Every row gives one point. Each copy is the shape, with its points in the same order, stretched, turned, moved and blurred by noise. Some copies are also mirrored. Which?

Shape (6 x 3):
[[ 32 -17 -24]
 [-54  14  -6]
 [ 37 -17  17]
 [-96 -22  28]
 [ 21  50  14]
 [ 28 -33   2]]
Copy 1, 6 rows:
[[ -9 -19 -44]
 [-44  31  23]
 [ 22 -27 -17]
 [-61   2  76]
 [ 33  53 -10]
 [  4 -31 -21]]
Copy 1 is: only turned
Copy 2:
[[-28 -27 -34]
 [-18 -33  67]
 [-19  14 -29]
 [-59 -32 114]
 [ 28  26  -1]
 [-41  -5 -29]]
Copy 2 is: mirrored

Shape, 9 rows:
[[ 65  39 -18  -8  -5 -23]
 [-16 -40  18   5 -15  -1]
 [ -4  38 -21   6  54 -19]
 [-48  14 -73 -95   0 -21]
 [-56  15   2  35 -63  67]
 [-43  -3 -66 -45  53 -14]
 [-19  12  40 -46 -36 -31]
 [-21 -16  48  21  21  53]
 [-55 -30 -27 -17 -14 -31]]
Copy 1 (9 x 6):
[[ -27  -66   30   60   40   32]
 [  -8  -26  -14  -26  -17  -12]
 [ -32  -18  -30   67   51   -4]
 [-100  -16  -42  -34   70   66]
 [ -32   71   12  -11  -81    2]
 [ -50  -12  -77    6   58   32]
 [ -61  -17   31  -47   29  -23]
 [  42   34   -3   -4   -9  -33]
 [ -76  -22  -52  -30  -13   -4]]
Copy 1 is: mirrored
Copy 2:
[[ 39  25 -59  -1   8  14]
 [ 29 -23  29 -26  15 -12]
 [-15  37 -10  14  30  36]
 [-13  -7 -33 -84  33  73]
 [ -7 -12  22 -39 -75 -24]
 [-39  10 -11 -44  59  42]
 [ 59  -8  29 -34  10  48]
 [ 14  32  58 -17   0 -35]
 [ -3 -44  13 -34  28  25]]
Copy 2 is: mirrored
Copy 3, 9 rows:
[[  45   58    6   12   55   10]
 [ -11  -30   16  -13  -16   25]
 [  -4   19   11    4   56  -46]
 [ -33    9    4 -118   64   27]
 [ -75   56  -17   -5  -53   18]
 [ -21  -22  -19  -68   64  -15]
 [ -10   10   83  -48    9   32]
 [  -5  -11   -2  -11  -53  -41]
 [ -41  -34   21  -38   31   36]]
Copy 3 is: mirrored
Copy 4 (9 x 6):
[[-18  22 -16 -78 -19   7]
 [  2  -6   6  28 -45  12]
 [-44  40  11 -19  22 -17]
 [-52 -70   2 -27  14 -62]
 [ 59  18 -22  47 -26 -57]
 [-59 -28   8   3  40 -29]
 [-20 -11  28 -16 -77 -41]
 [ 29  30  48  42 -19   0]
 [-40 -33 -14  33 -28 -27]]
Copy 4 is: mirrored

Shape, 14 rows:
[[ 33  41   1   3  27 -38 -18 -44 -17]
 [-25  13  12 -75  42  13  68   6  24]
 [ -6  30 -45  39   7   8 -15 -29  22]
 [  2   2 -26  36 -16 -47 -53 -11 -43]
 [  7  14   1 -37  51  65  52  16   4]
 [-11  39   0  26 -27 -20 -31  19 -27]
 [-37  -3 -10  57 -24 -73  22  30 -71]
 [ 14  -2   0 -23  29  56   9   0  36]
 [-64 -74 -10 -21 -20   2   6  68 -41]
 [-38 -17   5 -42 -63 -33  40  38 -25]
 [-78 -76  36 -25   6  32 -28 -32  37]
 [ 40  16  -9  55 -22   0   4 -28 -31]
 [ 39   4  -8 -35  49  -2  60  27  46]
 [  7   8 -46  -2  -2   3  -3 -34 -23]]
Copy 1 (14 x 9):
[[   2   17  -24  -61  -11    0  -25  -24  -40]
 [ -35   -9   25  -38   99   -3   30  -20    7]
 [ -20   21  -18  -26  -43  -16   40  -19   -3]
 [  -9    3  -37    2  -52  -26  -34    6  -19]
 [ -13  -20   -9  -31   81   47   59   -7   -3]
 [  -9   21  -14  -17  -28   -6  -14   39    0]
 [  13   27  -25   38   -7  -79   -1   52  -45]
 [ -14  -39   11  -36   30   38   43  -24   19]
 [ -40  -63    1   73   45  -23    8   30   31]
 [ -15    5   42   49   47  -25  -25   26   15]
 [ -70 -121   71   -4   21   -3   29   -6    9]
 [  36   22  -12   -1  -42    8   14    4  -46]
 [  25   -6  -14  -36   71   -4   41  -41   30]
 [ -22   18  -23   -1  -19    9    6  -37  -17]]
Copy 1 is: mirrored
Copy 2 (14 x 9):
[[  45    9  -64  -12   44    8   -9  -35  -16]
 [ -51   21   12  -32   45  -10   75  -46   11]
 [  20   53  -58    0  -12  -42   -2   10  -22]
 [   4  -22  -83   34   11  -13  -53    0  -19]
 [ -29   23   -9  -25   25   18  102    1   -7]
 [ -24   16  -54   18   22   23  -50    7   -6]
 [ -51   16  -86   88   32   -4  -43  -27  -17]
 [   7   12    5  -23   -9    5   65   12    5]
 [-106  -53  -10   62  -20  -19    8    1   -7]
 [ -94  -26  -32   22    9    4  -10  -46   52]
 [ -12  -17   61    8  -72  -28    3  -34  -31]
 [  27   24  -92   35   -8   17    9   -3    7]
 [   6   20  -12    8   62  -17   86  -12   32]
 [  -3    0  -81  -13   -5  -27   18  -15  -11]]
Copy 2 is: mirrored
Copy 3:
[[ 11  49  40  17   3 -28 -18 -30  11]
 [ 78  20 -64   1  35 -74  45  -3 -20]
 [ -6   8   9   0   9  18  16  -8  54]
 [-55  -2  49  -3  26 -15 -38  10   6]
 [ 71  18 -32 -10  25  -9  72  22 -29]
 [-54  14   6  11 -10   6 -23  12  -7]
 [-99 -20  32  58  14 -54  13  26 -14]
 [ 68 -12 -11 -30   8  -3  31  17   4]
 [-33 -60 -19  -5  78 -49  16  66 -55]
 [-44 -37 -45 -12  14 -78  11   7 -54]
 [ 56 -87 -52   4  69  -9 -32   9   2]
 [-34 -16  60  10 -27  14  20 -19   0]
 [ 71  21 -17 -14 -11 -70  49  27   8]
 [-17   6  19 -27  45  -1  14 -17   4]]
Copy 3 is: mirrored

Shape, 18 rows:
[[-57  31  -7  27 -63  47 -11  12 -52 -15  -1  56]
 [ 68 -37   4  16 -25  32 -29  17  55  -2   8 -18]
 [  8  29  20 -27 -19 -62 -25  17  21  -2 -51  55]
 [ 30 -21 -16  11 -18  -1  -7   9  -3  19 -67 -72]
 [-77  37  19  20 -33 -30 -21  28  31  -8 -29  11]
 [-33 -10 -47 -34  51 -17  58 -17  95  62  52  -2]
 [ 34   0 -28  -8  13  50  50 -54  28  73  16 -16]
 [  3 -19 -31 -73  21 -21  27 -60  60  64  51 -15]
 [-39  59  12  11 -17 -26 -12  64 -17  13  -1  42]
 [-67  42  -4  18  31 -39 -45  34 -12 -13  21  22]
 [  5 -28 -44 -68   4  59  49   1  15   8  14 -25]
 [ 15 -72  -3 -29  66   3  79 -34  24  37  33   5]
 [ -2 -24 -15 -35  72  44  19 -37  30 102  23  25]
 [-43  54  51  39 -36   3  16  -5 -22 -24   4  16]
 [-17  43   9  31 -56  27  45  63 -51  33  29  20]
 [-67  31  41   2  -9  16   8  48  30  15 -29  37]
 [ 51  38  -2 -30  25  54  26  -3  23 -10  -3 -49]
 [-32  61 -29  65 -26  -6   7  39  -8 -31 -43  68]]
Copy 1, 18 rows:
[[ -99   14   26  -55   32   51   -2  -53    0   20  -22  -19]
 [ -30  -45  -14   60  -17  -26    5   65   -1    9   35  -41]
 [ -24   24  -25    4   30  -72  -51   18   39   33  -32   58]
 [  10  -30  -59   56   24  -28  -13   33  -30  -21  -50  -45]
 [ -59   43  -51  -50   -3   -8  -39   25  -22   18  -33   17]
 [  76  -26  -38  -41  -27   38    2   90   -2  -31   49   52]
 [  74  -24    1   21    7   61   35   78    9  -30   -4  -17]
 [ 117  -13  -40    0  -10   21  -12   49   19   -6   49   31]
 [ -50    9   18  -57   45   -8  -42   18  -38   36  -35   27]
 [ -51   39   11  -28   -6    4  -56    1  -71   21  -18   50]
 [  31  -51   -8   -4   11   15   -7    9    5  -74   51  -37]
 [  95  -43    7   -2  -45   -3   57   15    3  -34    2  -10]
 [  74  -54   13   11  -27   57  -12   52   26  -29   -9   14]
 [ -56   65   18  -65   10   18   -1    8  -33   23  -35  -28]
 [ -40  -32   63  -80   73   32    1   24  -47   42  -31  -43]
 [ -61   -4   -9  -76  -10    2  -44   36    1  -10  -45    2]
 [  32   -2   23   29   21    5  -18   82  -23  -69   18  -34]
 [-112   37    6  -27   36   13   18   10  -15    2  -47   47]]
Copy 1 is: mirrored
Copy 2 (18 x 12):
[[-30 -62   4  -2  -9  55  -1 -15 -29 -46 -67  71]
 [ 11  16  85  59   1   6  28  37  51  18   5  11]
 [ 35  32   1 -63 -20  45  18  29  12 -66  16  38]
 [ 57  18  40 -11 -18  -7  42 -30  37  26 -34 -14]
 [ 34 -50  -6 -66   4  62 -17 -10  25 -55 -14  16]
 [-32   4 -58 -25  51   6   5  35  47  19  80 -41]
 [-49  24  13  16  29  14  56 -25  10  50  31   1]
 [-45  22 -34 -12  -7  -2   6  27  37  35  95 -23]
 [ 35 -22 -13 -47  15  73 -16  11 -36 -43 -31  20]
 [ 41 -13 -50 -24   1  47 -63  -9   5 -75   6 -19]
 [-41   0  10 -10  14 -61  13  27   4  30   7 -11]
 [  2  14 -36  20  44 -57  36  14  23  27  79  10]
 [-30  57 -29   4  56   4 -14 -27  25  63  58  14]
 [ 10 -77  10 -28   2  55  15 -33 -35 -68  -6  34]
 [  8 -71  14  -6  28  68  33   2 -85  12 -69  41]
 [ 30 -39  11 -76  51  46 -19 -11  -4 -29 -15  37]
 [-15  34  51 -18  20 -31  26  -9  -9 -12  23 -46]
 [ 11 -22 -14 -22  21  69  40   6  -5 -95 -64  33]]
Copy 2 is: mirrored

Shape, 15 rows:
[[ 24  21  46  48  23 -33  18   5 -60 -26  66 -21]
 [ 64   6 -45  -3  42  32   3  -8  15 -16 -22  25]
 [ 19 -23 -62  11  72  26   8  12   7  10 -26 -24]
 [  4  -2  -5  15 -54  -2  -6 -50 -19 -13 -28   5]
 [  1  57  45  -1  31 -84 -15  10 -68 -62  63 -89]
 [  0   6 -10 -15 -36  43  44  -9 -16  48 -26  16]
 [ 57   4 -16 -19 -30  17  49  11   2  23 -29   3]
 [ 13  37 -33  -5  25  53 -23   9   1  -2 -11  13]
 [ 50 -14 -13 -14 -46  31   3 -23  24  72   9  15]
 [ 27 -33 -21 -14  38  53 -27  34  -3  -3 -33 -19]
 [-17   4 -12 -24 -24  28  23 -50  21  -9  16  -4]
 [-22  41  -4  43  39  -8 -27  14  42 -42 -13 -40]
 [ 30 -33  13 -29 -24  24  34  13   9   8  -3  31]
 [ 25 -24 -60 -14  12  -2   5  54 -14  14   5  30]
 [ 10  11  42 -21  10 -43  12 -19 -30  22   2  19]]
Copy 1, 15 rows:
[[ 54  14  42  47  18 -40  29 -24  22 -44  26 -32]
 [ 37 -54 -46 -24  10  46 -34  -3 -32  -7   2  20]
 [ -6  -5 -21 -13  44  31 -29   3 -81   6  14   4]
 [  1 -36 -14  -5 -56  19  34 -35  -4  -2  17 -16]
 [ 53  75  37  -3  -2 -86  -9 -51   6 -95   9 -65]
 [  0 -35   4 -52 -15  35  62   8 -18  32  34  22]
 [ 34 -51   4 -38 -10  28  33 -31 -21  14   7  51]
 [ 12   4 -40 -44   1  46 -27  26 -15 -14  22  10]
 [ 19 -39 -14 -37 -22   7  12 -25  22  75  32  29]
 [  8  -2   9 -25  -3  51 -54  18 -50   9  -6  16]
 [-17 -20 -13 -57   5   5  25 -26  29   1  28 -23]
 [-20  73 -35   1  17   4  -9 -20  -6 -45  -9 -12]
 [ 15 -67  26 -27 -10  15  19   3  12  25 -10  32]
 [  6 -52 -14  -2   1 -13 -33  27 -46   3  41  57]
 [ 35 -23   7 -19 -13 -44  48   9  -4  17 -13 -36]]
Copy 1 is: mirrored
Copy 2:
[[ -31   35   -4   30   15   -5   25   59  -81   41   49  -19]
 [   2   18   -4   10   53   28  -12    0   29   35  -49  -28]
 [ -46  -42  -20    0   53   24   23   16   23   36  -57  -17]
 [  23    2   24   53  -43   30    3   -8  -16   -3   -6   22]
 [-106   58   -4   52  -23  -39   12   20 -121    9   53  -42]
 [  44    5    1  -12  -14   55   53  -12  -12  -25  -39   46]
 [  43   24  -12    9   -8   37   31   11  -14  -23  -75    3]
 [ -26   40   13   -5   18   61   -2   -5   32   18  -19    5]
 [  63   -5  -35  -37  -34   40   26   -3   -6   -2  -32  -16]
 [ -30  -14   18  -28   20   30    5   31   25   -4  -45  -33]
 [  31    2    1   17    9   21   22  -39   -2  -21   17    5]
 [ -75   28   16   52    2   16   36  -22   36   32    9  -41]
 [  50   11   11  -13    8   -3   28   31    1  -25  -24    7]
 [ -19   15  -47  -13   15   11    5   48   36    4  -22   18]
 [   7   37    9   -9  -23  -40   29    0  -56   36  -13    5]]
Copy 2 is: only turned

Shape:
[[   6    7  -28   26   28   69    1    1  -34    2    3  -58]
 [ -59  -16  -19    1  -39   33   52  -20   26  -21   19  -70]
 [  12   57  -41   -6   40   25   11  -19  -36 -105  -38   21]
 [  35  -35  -70  -49   62   56   33  -12  -10   16  -70  -17]
 [  79   30  -52   -2   51  -38   24  -61  -23   31  -14  -12]
 [ -56  -81    3    9    0   -9   -2   35  -43  -14    4  -23]
 [ -17   -2  -25   -6   -3   34  -57    0  -54    2    1  -23]
 [ -88   28   38  -24   57   41    2   -8  -67  -47  -19   -5]
 [  -9    6   35   69   30   -3  -57  -49   25  -60   -4    4]
 [ -21   -1   -1   12   37   29  -20    1   -7  -20  -55  -15]
 [  22   27  -28  -23  -64   10   73  -43   14   39  -24  -40]
 [ -28    8   -9   43   17   -4   62   95   27  -25  -53  -14]
 [  17   63  -39  -56  -43    0    2    8    7   55  -89  -11]
 [ -34   27  -52  -44   73   45   43  -18   27   82   15   20]
 [  51  -42  -12   45   12   35    5  -12  -45   28    8   64]
 [ -44  -16   10  -32   23   30  -11   81  -40   22  -59    3]
 [  39   44   13  -21   33   37   27   70   64   -9  -25   -5]]
Copy 1, 17 rows:
[[ 24  16  -6   7   6  38  57  -7  -4  47  10 -22]
 [ -4  -1  16  36 -77 -13  22 -51  38  46  18 -37]
 [ -9   5  45  -4 -40  25  59  30 -46 -30 -32 -51]
 [ 21 -12 -51 -71 -29  62  13  45  -6  22  -6 -48]
 [-16 -33  11 -50  17 -27  32  78 -28  42  37   4]
 [ 49 -38 -22  10 -27   1  -5 -80  23  -5 -51  22]
 [ 48 -17  24   5  27  21  -6 -58 -45  16  -5 -21]
 [ -9 -44  34  12  21  45  46 -79  14  -7 -67 -63]
 [ -7 -31  65 101  24  42  -5  26  -8  -8 -15  -4]
 [ 14  -2  17   8  11  43   4  13   8   2 -40 -37]
 [-51  21  31 -56 -50 -26   4  14  10  85  39  -8]
 [-18  76 -30  -3 -43 -25  54  33  70 -13 -60   2]
 [-32  46  40 -89  12 -25 -40  27  -6  32  12 -43]
 [-49 -24 -65 -34  45  -2  11  -2  21  17  35 -64]
 [-27 -18 -44 -15  22  57   3  25 -51  21 -10  62]
 [ 28  26 -13 -44  31  40  -5 -48  28 -16 -69 -15]
 [-36  85   9 -37   9  36  65  57  64 -24  25 -11]]
Copy 1 is: mirrored
Copy 2:
[[-67  -8 -18  79   6  51   5 -18 -48  14  -5 -11]
 [-60  15  44  14   1  59  66 -16 -19  -4 -40 -65]
 [ 26 -69 -30  51 -30  -6  48 -39 -55 -86 -16  -8]
 [-28 -62 -77   7  25  31  47 -24  -6  17  16  20]
 [ 10 -39 -77  34  33 -57   5  19 -34  18 -21 -44]
 [-62  72  17 -11  16   1  -1 -65   4 -27   5  20]
 [-58   4 -12  43 -32  14 -34 -15 -26  -7  35 -12]
 [-63 -18  55  38 -18 -27  65 -52 -72 -40  28  29]
 [ -6 -51  62  76 -11 -44 -23 -44  24 -49 -32 -36]
 [-32 -55  16  21   0  -3  -4 -39 -14 -24  -8  12]
 [ 14 -33  -8  -9  -9  36  34   6 -46  46 -38 -77]
 [ -9 -15  24 -27  31  20   8 -20 -35 -46 -87  57]
 [ 16 -92 -17 -47 -34   7 -32  34 -46  18  -1 -24]
 [-84 -18 -10  31   0 -13  93  81  -9  54   3  25]
 [ 11  26 -46  73 -22  -4 -17 -46  13  40  -4  28]
 [-44  -3  13 -26   1  13 -19 -29 -34  -7  29  80]
 [ 31 -56  29  28  40  36  12  27 -24 -16 -21  37]]
Copy 2 is: mirrored

Shape (16 x 12):
[[-20 -61 -40  12  44 -19 -31  13   7   9 -16  26]
 [-21 -26   6   7  33 -11 -12 -17  35  -6  18  -3]
 [-28  22  -4 -26 -18   5 -25 -12  17 -49   2 -61]
 [ 61  35  34  29   7  -8  49  40 -20  15 -17   3]
 [-50  22  39  -1 -32 -20 -22 -20  -3 -25  33 -22]
 [ 23   0  34  26 -37  24  34   5 -39   6   4 -22]
 [ 33  11  42  37 -25  42  -4  36 -19  -4  19 -10]
 [-24   9   3 -11 -36  -8 -42 -27  37 -34   0   7]
 [ 18   4  15  43 -24   1  27  32  27  35 -18 -14]
 [-25 -54   4 -32  32  -1 -16 -13  28  10 -46  25]
 [ -7 -12   9 -23 -24 -39 -49  -6  14 -24   5 -12]
 [ 18 -26  -7  30   2 -15  21  24 -18  43 -34   0]
 [  6 -16 -29  20  19  12  45  50 -16  43 -21  54]
 [ 34 -53 -35   2  16  -1  39   7   8  35   2  33]
 [ 20  36  15  47 -17  21  -8 -30 -27   2   2  -9]
 [-24  24  14 -28 -11   6 -62 -25   8  17  33 -27]]
Copy 1 (16 x 12):
[[ 50  -7  31 -33  57  -2  -7  21 -29 -80   7  33]
 [ 15   3  21 -10  35   4   6 -11   4 -47   3 -14]
 [-22 -41   4  27 -33  16   0 -12  18  -7  37 -35]
 [ 46  18 -24  37   7  11 -10  -8 -10  72 -30  11]
 [  9 -26  -8   9 -15 -36  43   0  16   7   7 -67]
 [  1  10 -21  36 -13 -32  12 -42 -52  51   1   5]
 [  3   3 -32  11  15 -19  11 -34 -34  68  26  11]
 [-21 -35  15 -14 -14 -18 -18 -23   2  -8  13 -49]
 [  8  14 -28  55   9 -15 -42 -19 -28  35  15   1]
 [-14   4  47 -10  41  12 -22  30 -38 -68 -11   3]
 [ 12 -16   8 -13 -29 -12   2  16  11  -9  38 -36]
 [ 43  18  -9  30  16  -7 -25   8 -51  -7  -6  26]
 [ 36  -2 -21  15  55 -26 -17   8 -36  -6 -31  60]
 [ 11  24  -1  -7  19 -16 -30 -26 -25 -41  -7  45]
 [ 22 -17  -7   0   6  -5   6 -56 -54  24 -23 -28]
 [-25 -26 -30 -37 -18   5  27   2   3 -47  27 -50]]
Copy 1 is: mirrored
Copy 2 (16 x 12):
[[ 22  -4  15 -52 -21  -5  -2 -14  23 -31 -49  -5]
 [ 19 -15  37   0   5  -4  14 -13   3  12 -46  -4]
 [-23 -39  -5  20  15 -37  24  58   2   7 -39  13]
 [ 33  42   4  25 -45  66 -29   5  29  33  75  -7]
 [-22 -46  27  36  29 -19 -22  19   2   7 -14  37]
 [  7 -29  13  13  -8  44  -9  14 -10  12  77  19]
 [ 26 -29 -11  41 -12  63  -8  -5  15   6  64  13]
 [-37 -32   8  22   7 -37  21  -8  13  -8 -24   6]
 [-10   9  14  13 -52  67   8 -14  31  23  33  10]
 [-12  -1  44 -23 -18  -7  17  -5   9 -28 -37 -51]
 [-15 -39  16   9   1 -39  -5   5  39   4 -19   8]
 [ 13   7  18 -28 -52  41 -15  -1  19  -1  32   5]
 [  6  39 -15 -41 -41  70 -29 -19  14  -8  26 -15]
 [ 16   3  11 -50 -27  30   4 -34   2  24  20 -25]
 [ 27 -23  -2  35 -17   3   0   1 -32  -1  41  31]
 [ -5 -67  -4  37  -5 -35 -13   9 -14  19 -36   1]]
Copy 2 is: only turned
Copy 3, 16 rows:
[[-25 -66 -43  10 -55  32  -4 -38 -35 -39 -27 -13]
 [  3 -27  38  15 -27  22 -28   0  -6 -36  -1  10]
 [ -4 -26  33 -56  15  -2 -46  62  27  24  17 -36]
 [-11 121 -42  -9  22   7  21  16   2 -34  -6  28]
 [ 17 -13  65 -38 -22 -19  10  51  59  28  26 -18]
 [-11  91   6 -40  -6  23  11  11  29  36 -12 -16]
 [-41  98 -10 -31 -20  22   0  40  17  25  25  14]
 [-48 -49  43  -4  10 -27  -9  37  28  37  -2  -7]
 [-24  60  -8 -30  -7 -11 -25 -20   4  -3 -21  48]
 [ -7 -64   1  31 -26  -6   0 -30 -75   7 -18  -5]
 [ -7 -37  11  10 -18 -26 -13  39  42  21   2 -41]
 [-13  27 -48 -19 -23  16  12 -45 -12 -18 -27  -3]
 [-17  26 -88   3 -20  39  24 -42 -51   3 -40  48]
 [ -7  20 -49  46  -7  57 -19 -54 -25  -1 -61  17]
 [-59  50  37 -51  29  20  27   5  49   0  32  -4]
 [ 10 -33  33 -15  11  -7 -22  13  50  41  86 -16]]
Copy 3 is: mirrored
